Every row gives one point. Each copy is the shape, with its points in the same order, turned, moved and blurred by noise. Is it also mirrored, or only turned?

Shape (6 x 2)
[[ 55   1]
 [ 50  25]
 [ 46  -5]
 [-11  14]
 [ 10   4]
 [-25  28]]
Copy 1 (6 x 2)
[[  9  55]
 [-23  53]
 [  7  45]
 [-15  -5]
 [ -3   8]
 [-31 -22]]
Copy 1 is: only turned
Copy 2 (6 x 2)
[[ 37 -27]
 [ 46  -5]
 [ 31 -28]
 [ -7  19]
 [  7  -3]
 [-17  37]]
Copy 2 is: only turned
Copy 3 (6 x 2)
[[-43 -10]
 [-42  15]
 [-37 -13]
 [ 20   8]
 [ -3  -4]
 [ 32  28]]
Copy 3 is: mirrored
Copy 4 (6 x 2)
[[  2 -60]
 [-22 -51]
 [  6 -49]
 [-15   7]
 [-10  -9]
 [-33  23]]
Copy 4 is: mirrored

Shape (7 x 4)
[[  4  44  53 -30]
 [ 35   6  -2 -17]
 [-15  10  -1 -19]
 [  3  23  13  35]
 [  2 -23  31  17]
 [ 10  -1  53  56]
 [ 26  23   5 -25]]
Copy 1 (7 x 4)
[[ 39  11 -60 -28]
 [-18  25 -15   7]
 [ -2  -5  -4 -27]
 [  8 -27 -15  28]
 [ 36   8  12  14]
 [ 52 -17  -7  52]
 [-10  17 -32 -10]]
Copy 1 is: mirrored
Copy 2 (7 x 4)
[[-59  -6 -40  43]
 [  7 -10  -7  44]
 [ -7  18 -19   6]
 [-28 -13  27   9]
 [-13 -37  -1  -6]
 [-47 -55  31  -8]
 [-12   5 -10  52]]
Copy 2 is: mirrored

Shape (12 x 6)
[[  2  -6 -22   9  -2   1]
 [ 12  -8  10  50 -50   1]
 [-50 -46  -2  29  18 -15]
 [-25 -17 -12  11 -43 -36]
 [ -2 -48  14 -43 -37  16]
 [ 31 -34 -24 -27 -20 -23]
 [ 17  28  -7 -12  -1  24]
 [ -8  27 -19  -6   8  -8]
 [ -7  12 -17  -2   4  -2]
 [ -2 -10   4 -19  26  10]
 [-16 -17  20 -17  17   7]
 [ 24   2  16 -19  17  -9]]
Copy 1 (12 x 6)
[[ -2   1   4  -2  23  11]
 [ 34 -41  40  -7  27  38]
 [ -6  15  55  39  15 -23]
 [-14 -25  32  29  -5  34]
 [ 42 -18 -22  41 -26   1]
 [ 15  19 -20  16 -11  44]
 [  4 -16 -25 -36  12  -2]
 [-28  -5  -3 -24   7  -1]
 [-17  -5  -1 -12  11   0]
 [  9  16  -7  -8  -4 -25]
 [ 14   4   7   1 -14 -29]
 [ 16  15  -5 -30 -20   0]]
Copy 1 is: only turned
Copy 2 (12 x 6)
[[ 23  14  -5  -5   0  15]
 [ 33 -12 -30  49 -16   4]
 [-12  -1 -56 -23  -3  52]
 [ 17 -34 -14  -8 -36  20]
 [-46  -1  23  26 -32  19]
 [ 13   0  44   6 -16  42]
 [ 11  25  21   1  25 -20]
 [ 16   4  10 -30  18  -7]
 [ 16   8  -2 -18   6  -1]
 [-17  15   8 -11  27  17]
 [-34   1  -5  -6  21  16]
 [ -3 -10  26   3  41  17]]
Copy 2 is: only turned
Copy 3 (12 x 6)
[[ -9  11 -15  -9   7  -5]
 [  5 -14 -48  16  -6 -50]
 [-34  14  -9 -15 -60   4]
 [-37  -8   7  16 -11 -36]
 [ -2 -47  20 -49  -5 -28]
 [ -4  12  24 -33  24 -39]
 [ 20 -13  -7   6  36  23]
 [-10   7   5  20  16  23]
 [ -8   6  -1   5   8  11]
 [ 21  -1   9 -24  -9  20]
 [ 14 -14  16 -18 -24  16]
 [ 36   7  15 -10   3   5]]
Copy 3 is: mirrored

Shape (13 x 9)
[[ 23  14 -22 -22  21  34  -5 -32  24]
 [-12  -4  16  16  24   8   4  22  -9]
 [ 21   5  12 -14  22  19  -5 -40  28]
 [-11 -22  -3 -35  -7  23 -14  11  33]
 [-10  21 -16  19 -15 -21   5  -5 -28]
 [ 29  21  32 -34  28  16 -13 -22  27]
 [ -5 -19  31   9  17  34   6  -8 -31]
 [ 25 -28 -19 -20   8  18  -4   2 -31]
 [ -7 -14  37  -6   7   1  28 -39 -17]
 [  6  -3 -12  16  -2 -25 -11 -31  34]
 [ 28   7  21  15 -31  16  47   1 -31]
 [-28 -14  31  16  -3 -24  30  23  31]
 [  6   9 -18  -4  -1  -9  27  -1   3]]
Copy 1 (13 x 9)
[[ -7   5 -26 -12 -43 -11  53 -18 -13]
 [-15 -27  26 -24  12  -5   4  13   1]
 [-45   2 -10  -8 -32   5  43 -12  -6]
 [-23 -23   0 -21 -16 -28  -4 -42 -29]
 [ 24   8   2   5   8  12 -18  21  -4]
 [-37 -11  -4 -12 -18  34  52 -26 -25]
 [-19 -20  15 -53 -18  27   1  10  20]
 [  6  -6 -27 -54   2 -12   6 -22  13]
 [-28 -23 -10 -11 -26  37  -3  -1  33]
 [-42  32 -14  22  -6  -6   4  -2 -18]
 [  1 -30 -37 -36 -14  33 -15  38 -10]
 [-42 -44  15  13  12   1 -32  14 -23]
 [  0 -15 -23  12  -7  -2   5  13  -3]]
Copy 1 is: mirrored
Copy 2 (13 x 9)
[[ 32  22  11 -10  14  33  25  21 -15]
 [-16 -13  19 -26 -13  -4  14 -22  16]
 [  8  19  19 -16  -1  52   7  12 -18]
 [-12  44  14 -27 -12  -9   3  35   1]
 [ 12 -27 -30   2 -21 -10  -8 -15   5]
 [ 13   7  33 -35 -17  54  -1  29 -10]
 [ -7  -1  25 -38  -5  -4  10 -41 -23]
 [ 32  12  30 -12  13 -28  -9 -13  -6]
 [  0  12  15 -12 -42  19   2 -41 -33]
 [-13  17 -17  23  -7  33 -13  10   2]
 [ 33  12 -18 -45 -20   7 -15 -60   9]
 [-42  22  -1  -7 -57   9   1 -21  37]
 [ 26  12 -11   6 -23   4   7  -7  21]]
Copy 2 is: only turned
Copy 3 (13 x 9)
[[ -9 -12   9  -3 -49  13 -35  33  19]
 [ 15  -1  17  14  33  12  -7   6  -5]
 [ -8   5   0   5 -40  39 -19  30   0]
 [-21 -15  -5  40 -18  12 -25 -25  12]
 [ -3  -4  -4 -29  19 -24  13  11 -13]
 [-18   8 -17  18 -24  50 -40  40  -8]
 [ 27 -16  30  28   3  17  -6  17 -40]
 [ -3   5  34   9 -16 -21 -37  -2 -28]
 [ 30  10  -7  10 -20  21  15  12 -45]
 [-28  19   2 -26 -23  23  16  -4  11]
 [ 31 -25  -3 -36   6   7 -24  -8 -55]
 [ 21  13 -20   3  29  35  15 -39   4]
 [ 10   6 -10 -23  -6 -10 -18  -3   3]]
Copy 3 is: only turned

Shape (17 x 12)
[[  9   0  22  24 -15  -2  -8  -7 -36  23  18  27]
 [ 29 -21 -18  -7  -8   3   3  -7 -11  15   6  11]
 [-16   9  -8 -11  22  27  18  -6 -15   3 -14  38]
 [-12 -10  -6 -38   3 -19  15   3  11  20  12  44]
 [ 23  20   1  -1   5  -2 -14   3  31 -31 -12  33]
 [ -2   5 -11  12   4 -11   2 -27 -54   4  -8 -11]
 [ -8 -20  -6 -46  26  28   5   9 -11  -4  23  14]
 [  4 -16  -4 -10  26 -18  -4  -1   6 -21  23 -14]
 [ 47  20  26  12  23  -2 -20   3  26  17 -21   0]
 [-16  19  -6   6   3 -22   4 -22  -3   5 -16  -9]
 [  5  13  27  31 -14  30  18 -28  -8  19  10  16]
 [-13   2  22  15  12   4 -20  28   9  -8  14   3]
 [ 23 -11 -17  -5 -14  32  -2  14 -28  -4   1  11]
 [ 46   4  27 -15  -3   8 -23   0   0  -1   0 -36]
 [ 28   1  20   9  15  -1  -1  42  -8  -7  -9  -8]
 [ 12   6 -12  23  -3  13 -23   2   7   6   9  19]
 [-16 -39  17  16  19  -8 -42  -3  15 -14 -20 -12]]
Copy 1 (17 x 12)
[[-23 -15   1  -9   3   9  31  15 -40 -15   0  19]
 [  4   2  -9 -13  -1 -18  10   6  -5 -22 -30   8]
 [  1 -26   9 -17  10   4  20 -21  30  -7  12  27]
 [ 34 -30   2  -9  -8 -19   3   3   1  27 -15  32]
 [ 19  -8  28  29 -10 -25 -10  -7   5 -17  23 -10]
 [-32 -17   0  -7  -2  41   6   7   9 -26 -33   4]
 [  8 -24 -19 -37 -14 -20   5 -34   9  15  -9  -3]
 [-10  -9   5  -9 -22 -10 -21  -3   2  20 -21 -23]
 [ -5  21  14  27 -17 -24  34  26  12  -6  23 -29]
 [-14 -16   3  18   6  27  -8  19  24   2 -10   5]
 [-22  -5   3 -21  33   4  19  27 -13 -15  28   8]
 [-30  -3   0  15 -15 -10   1 -15 -19  26  20  -4]
 [ -2   8 -19 -11   4  -9   9 -27 -11 -33 -11   8]
 [ -4  21 -30   4 -27  -5   9  19  -8 -16   6 -44]
 [-13  35   6   8 -32  -2  12 -19  -8   2   9  -6]
 [-19  -8   4  20  20 -27  11  -4 -13 -11  -3  -5]
 [-57 -17  -7  17 -42 -30 -22   9  13   2   0  -5]]
Copy 1 is: mirrored
Copy 2 (17 x 12)
[[-19  10 -12   2 -26 -24   8 -32 -18  -8  -6  -8]
 [  5 -16 -21  10 -20  18   2 -15  14  -3   8   3]
 [ 23 -15  -5  31  18 -23   6 -12 -13  -8  -3  38]
 [ 23 -13  28  48  -6  16   9 -26 -13  -1  17   1]
 [ 32  -9  23  -5 -19   2  -8   9  -8  34 -24  27]
 [-36   8 -39   9  21  -2   8  -1 -11   6   3  10]
 [ 42  -4   1  26  16 -16  13 -14  25  -2  38   7]
 [  7  26  14  15   7   9  -3  15  30  19  14  -1]
 [-18 -18  26 -16 -32  -8 -40  -7  15  22  -3  39]
 [-25   4   9   8  23  17  -9   8 -20   3  -5  17]
 [-16 -16   1 -12  -2 -30   2 -20  -2 -32 -32   4]
 [ 14  34  26  -6 -15 -22 -14   8  -4  -5  14  15]
 [ 26 -14 -39  -2 -16 -10   3   1   3  -6  14   7]
 [-14 -19   7 -42 -16  -5 -15   6  28  22  28   1]
 [ -5   2   3   2 -36 -26 -20  26   6  11  24  21]
 [ 17  12  -6  -8 -19   0 -23 -16  -5  -5 -14  18]
 [ -6  46  23 -21 -12  16  16   9  15  -1  18  48]]
Copy 2 is: only turned
Copy 3 (17 x 12)
[[-14  29  -8 -17 -21  21  -3  -1 -24  28  -9   0]
 [ -8  27  16   2  11   8  16 -30  13  23  -5  -4]
 [-11  -9  14  -6  24  12  34 -10 -20  13 -54   5]
 [-23   4  11 -12   7   8  11  -1  45   6 -50  -5]
 [ -2  41  -3  -4  41 -18  38  20   2 -15 -16  14]
 [-11   6  19  15  -4  -6 -20 -29 -44  14 -13 -10]
 [ 25 -13  12   9   5  -7  33 -16  27  33 -47   1]
 [  9   4  -9  20  23 -34   1  -4  18  20 -14 -12]
 [-13  35 -29   3   7  -9  56  -2 -10 -15  14 -23]
 [-30  -4  13  18  15 -10  -4   5 -19 -12  -7 -16]
 [-35  11 -10  17   3  35  23   8 -33  36  -4  12]
 [ 20  -4 -27 -12  14  -6  15  28  -3  10  -4  -4]
 [ 24  16  22   2  12  21  27 -26  -6  22  -2  19]
 [ 15  23 -12  33 -21 -19  40 -12   0   0  28   1]
 [ 24  10 -38  -6  15   0  21 -19  -4  -8   7   2]
 [  8  29  11 -12  22  11  24  14 -11  17   4 -15]
 [ -3 -19  -4 -26  13 -55  20  11  -4  19  23  -5]]
Copy 3 is: mirrored
Copy 4 (17 x 12)
[[ -2 -33  38   0  -3  -7  34  24  26  -8   5   0]
 [ 30  -7  30  -8  -3  12  -1   4   5   7  15 -13]
 [ 23 -14 -17  -6  26  11  -9  40   9  -5   4  21]
 [  7  -6 -13 -35   7  30 -11  10  32  -3 -15 -23]
 [-13 -21 -15 -31  16  14   4  21  -9  35  49  -5]
 [  8  14  36   4   6 -35  -1  26  14 -19  20  16]
 [ 23   4  13 -28  34  22 -11  23 -17   7 -30  -5]
 [-22   7  26 -28  12   2 -19   0 -24   2   3 -10]
 [  3 -60  -5 -21   0 -33  -6   7 -20  21  40 -23]
 [-13   9  -7  -2  -1 -29  -8  12  15  -3  21   4]
 [ -2 -39  14  33 -11  -5   8  38  14  20   1  13]
 [-29 -24   0 -12  23   3  27   7 -26  -2   4   0]
 [ 37  -7  32   6  25  15  20  18 -10   6  21  -5]
 [  9 -16  27  -9   7 -39   9  12 -33  35  15 -37]
 [ -6 -31  15  -5  34 -10  10  16 -31 -10  29 -32]
 [  3 -27  11  -7   4   4  21  -5  -6  16  24  17]
 [-19  -2  -4 -31 -25 -11  18   9 -53 -16  17   3]]
Copy 4 is: only turned

Shape (18 x 12)
[[ 14  -6  30   5 -28  -9  15  36 -14   4  12   8]
 [ -7  -2 -14  15  19  16 -10  10 -25  11  36  16]
 [-21 -17  30  21  -6 -30   2  20 -19   1   0  -1]
 [ 15  10  -7 -22  11 -33  -4 -34 -20 -20   2 -19]
 [-18 -20  27  -8 -22 -17  14   8   2  -3  19  14]
 [  0  22   6 -11 -13  22  10 -10  23  35   4   4]
 [ 11  23 -17 -23  17 -32  -6  -7   5  -1   5   6]
 [-18   5  13   0 -15   8  17  32  -7   5 -10   2]
 [  7  18  -3  -2  19 -10 -19 -10   6 -31  16 -12]
 [ 11  -5 -28  -6  11 -10 -10  -3   4  -5  19 -17]
 [-16 -20  15  16 -22  -9  36  24   8   1   1  17]
 [  8  -3  15  12 -15   5   6   4  24  28   0   3]
 [ 10 -14  13 -16   7  24  12   5  15  21 -10   7]
 [ -9 -11  25  -9 -16   8  -4  16  19  16  -4  23]
 [  6  16  -8  -2  14 -19  -1 -20 -18 -16  14 -11]
 [  7   5 -11  -7 -23  23  -9 -12  10   9  -9  14]
 [ -6   7 -29  -9   9  -2 -27   3 -18   7  26 -22]
 [  9   6 -26   9  12  -9 -22  -3 -17   4   9   5]]
Copy 1 (18 x 12)
[[-10  13   5 -21 -11 -11 -16 -25  21  39  -8  -2]
 [  8  -3 -36 -25 -17   2  36  12  21  10   7  -5]
 [-24   6 -13 -28  12  22 -17 -20   4  25   6  15]
 [  3 -19   5   8  10 -10 -20  35  -9 -12  35   6]
 [ -8  17  12 -25  13  -8   0 -19  20  15   7  28]
 [ 10  31  20  11   2  -7  41 -18  -4  12  19 -19]
 [ -6 -15  -3  25  -8 -21   9  13 -12   3  31  15]
 [ -6   1  11  -1   3  19  10 -25  14  31 -12   0]
 [ -7   5  -5   8 -15  -3   5  38 -13 -10   2  14]
 [ -7   0 -14  13 -16  -6   6  14  14 -25  19   1]
 [ -5  10  -3 -18  14  -1   2 -48  14  13 -17  16]
 [-15  33   4  -4   2  -8  18 -30  -2   8   6 -17]
 [ -9   0  28 -13  -8  -7  33 -25   1  -3   8 -21]
 [-29  17  21 -17   5 -12  30 -23   8  21   1   4]
 [ 11  -8 -15   5   0  -2  -7  28  -9  -2  18   6]
 [ -9  10  11   9  18 -19  33   2  12   3   1 -23]
 [ -3  -1 -19  13 -16  15  16  29  27  -4  29  -3]
 [-11  -9 -32   5  -3  -5  13  20   8  -1  19 -11]]
Copy 1 is: mirrored
Copy 2 (18 x 12)
[[ 12 -42 -17  -4  13  21   1  20  -8 -19   3  -8]
 [-35 -28   5  21 -14  12 -19 -27 -24   0  13  -7]
 [ -5 -33   4   2  10  29   5  14 -16   6 -36   0]
 [ 26  28  25  44  -6   9 -12  -8   1 -14 -17   2]
 [ -3 -25 -21  -3   3  -1  -6  10 -11 -17 -31   1]
 [-16  12 -22 -15   5   1 -13  -5  14  -2  24  21]
 [ 25  11   0  31  -2  -6  -2 -24  -9  14   5  11]
 [-18 -26 -10  -5  35  11   4   1  10  -5  -4  -1]
 [ -1  23   5  38  -3  -1  -4   3 -21  12  -1 -24]
 [  0   1  16  42  -8 -10 -22  -1   0  10   3  -1]
 [ -3 -43 -13 -27  12   0  -8   6  12   2 -25 -16]
 [-10  -8  -9 -16  -7   9  -8  17  13   9  11  12]
 [-16  -4   9 -19   3 -17   2   4   3 -11  16  18]
 [-15 -18 -27 -15   0  -6  20  13   0  -6  -2  16]
 [  7  16  14  34  -1  14 -19 -16 -12  -1 -10  -8]
 [-18   3 -17   8 -17  -2   8  -6  28  -9  14   3]
 [-21  -5   8  60   7   6 -23 -10  -9   7   8  17]
 [-10 -11  15  38 -17  15  -6 -17  -2  11  10   1]]
Copy 2 is: only turned

Shape (17 x 12)
[[-26  33  18  -6  -1 -23 -20  -2 -23  16 -15  17]
 [ 18 -14  11  -8 -34  28  -9  20  21  27  -9  12]
 [  9 -15 -28  10 -30 -26   1  -9  26 -13 -16  17]
 [-24  15  -3  -7 -21  -6   5 -20  33 -13 -14  26]
 [ 33   3 -21 -10  15   4  26  31  -1  11  18   9]
 [-16  29 -20  11 -27 -13  25  30 -30  20   5  34]
 [ -5 -17 -20   8 -15 -18   2  -4 -18   5 -10 -12]
 [ 34 -26 -12  11  19  22  27  15  -1  10  -9 -26]
 [  2   1  28  -7  29   0  31 -27  14  -4 -27  22]
 [-19  22  -4  -3  22   2 -15 -27  -6 -13 -26  34]
 [ -7   5 -22  30 -27  25   9 -13 -13  -7   5   9]
 [-17  10   6 -17   2  29   2 -18 -29  -5   5   6]
 [  4  30  -2   0  12  -2  16  -5   9   2 -14 -13]
 [-20  27   6  29  11 -10  15  12 -22 -27 -12  14]
 [ 20  10  11 -18   4 -29  -7 -11 -16  -5   8 -19]
 [  4  -5  -5  43 -14  -8  -6 -30  14   7  32 -16]
 [-25  -5  16 -17  23   0  19   5   4  -4  -8   0]]
Copy 1 (17 x 12)
[[ 37  20  20 -14  10  36  -7   3 -26  25  -9   8]
 [-28   2 -14 -12 -29  -5 -22  12 -42  18  -2 -26]
 [  4 -37 -22 -28  -7  24 -28  16   9  -5  -3 -23]
 [ 29 -12  -1 -26  -2  24 -15  19 -22 -26  11 -26]
 [-24  35 -21 -14 -25  -6 -10   6  25  -5  -8   7]
 [ 21  35  22  -9 -23  26 -21 -11  26  25  -9 -34]
 [ 11 -20 -14 -10   7   2  -4 -11  11  25 -11 -11]
 [-36  -1 -24  -7  -7 -35  -3  -8  12   9  19  13]
 [ 16   5  13 -26  17 -23 -18  35 -14 -18  25  18]
 [ 50  -6  13  -4 -10  18  -8  13 -18 -15  11  25]
 [  3 -19  15  15 -15   3  -7 -22   5  -8   3 -27]
 [ 29  18   8  17   1 -13   2 -13 -25 -11  -8  -1]
 [  1  14   1 -28  10  10  -7 -11  -6 -11  20  15]
 [ 25  15  16  14  13  29  -9   1  20   5  30   2]
 [ -2  10 -17  -8  32  15 -10  -3  -6   1 -28  22]
 [-28 -37  17  -8  14  14  21  -5   2 -13 -15 -18]
 [ 21  22 -12 -14  16 -11  12  20 -12   2  18  -1]]
Copy 1 is: only turned
Copy 2 (17 x 12)
[[-37  -2  -3 -15 -10 -46   9 -13 -13 -18   6 -21]
 [  9  10 -20 -10 -40  19  26  -6 -17  19   0  12]
 [-14  -2  14 -12  -4  -4  -8  12  27  39  -8  22]
 [ -5  18  21   0 -30 -26 -14  12  19   9 -15  -5]
 [  8 -40   7  -6   1  35  17 -20   1 -13 -18   4]
 [ -6 -27 -31 -34  -3 -16  23 -10  34 -16 -20 -26]
 [-13 -11 -15 -15  25  -7  -4  16  -4  13   4   7]
 [ 26 -20   8  -5  26  31  24  11 -28  -6  -7  31]
 [ -1  11  46 -17 -15 -10  -3  12 -13 -39  -8  21]
 [-29   0  37   7 -11 -30  12  18   5 -21  15 -14]
 [ 20   3 -16   2  10  -9  17  17  31   0  15  -1]
 [  2  -1 -10  18  -7 -11   0  15  -7 -38  18 -13]
 [ 15 -17  24  -1   3 -25   5  -8 -15  -8 -12   2]
 [-15  -6   5   1  21 -40  27   2  19 -32 -22   5]
 [-20 -23   2   5  12 -13 -21 -26 -21 -10  12  19]
 [ 19  28   2  -5  35  -5  -6 -23  13  18  22  11]
 [-12   8  13   1   3  -3  -2   8 -23 -30 -28  -2]]
Copy 2 is: only turned
Copy 3 (17 x 12)
[[ 11  -4  17  -2 -15   7   2 -26 -35  31   5   7]
 [ -1   1  13  28  -7  37  27 -11  24 -18 -30  24]
 [ 12  24   4   7  13 -15   6  17 -13 -22 -40  22]
 [-17  18   9  -6  30  -4  20  -8 -33 -13 -19  20]
 [  7  20   2  33   6 -25 -13 -18  51   2 -12   8]
 [  0  20  14  31 -45 -30 -10 -36 -16  -3 -11  25]
 [ 20  11   9   2 -23  -8  -2  19  -1 -14  -6   1]
 [  8  20 -15   7  -2  -1  -4   7  60  -9  -5 -23]
 [ -9  32  13  -9  40  15  -8 -26  -3  10  -5 -27]
 [ 20  13  11 -31  23  -3  11 -33 -24   5   7   7]
 [  7   1   2  -6 -21 -20  15 -19   0 -47 -14  -4]
 [  9  -7  17  -2   0   1  13 -32  -1 -19  37  -7]
 [ -4   9  -8   2   8 -18  13  -6   3  19  -8 -13]
 [  6   7 -28 -14 -11 -18 -25 -34 -20  -1  -2   1]
 [ 24 -19   5  16  14  -5 -11  17   4  18  11 -11]
 [ -6 -26  20 -21  -6 -29   1  19  11 -14 -35 -15]
 [-20  20   4  -5  13  15 -14 -12   2   8  21   2]]
Copy 3 is: mirrored
Copy 4 (17 x 12)
[[  2  35 -49  22  11   3   7 -39   6 -13   1 -21]
 [-35  -3  -9  -5  18  19 -21  -5 -39   6 -10  15]
 [ -4 -45  -6  16  22  35  -5  -8  23  -5  -2   1]
 [  0 -17  -5  19  28  26 -26 -38   6   6   2 -29]
 [-15 -19 -20 -12   7  -1  25  14 -10  29  42   3]
 [ 13  33 -27  18  20  39  24  -4   6  33  15  13]
 [  5  -4 -10 -12   8  13  12  -8  26 -14   3  12]
 [  1 -28  -6 -32 -17  -7   5   3 -17   6  33  25]
 [ 30 -32 -30  -6  12 -21 -21 -45 -12  13   7 -28]
 [ 18   3 -45  13   0   6 -25 -20  18   6   1 -50]
 [  3  10   8  15  -7  18 -28   1  22   9   9  13]
 [ -1  35 -15 -16   6 -11 -26 -15  13   7  22 -16]
 [ -1 -12 -12   9  -8   3   1 -38   1  -1  38 -13]
 [ 45  15 -13  28   1   5  15  -9   4  -2  21 -21]
 [-17  -5 -23   3  20 -31  14 -24  22 -17  28  -3]
 [-17 -18  23  26 -24 -11   7 -17  26   1 -13  11]
 [ 11  -2  -6 -23  12  -8   7 -36  -5   4  10 -33]]
Copy 4 is: mirrored
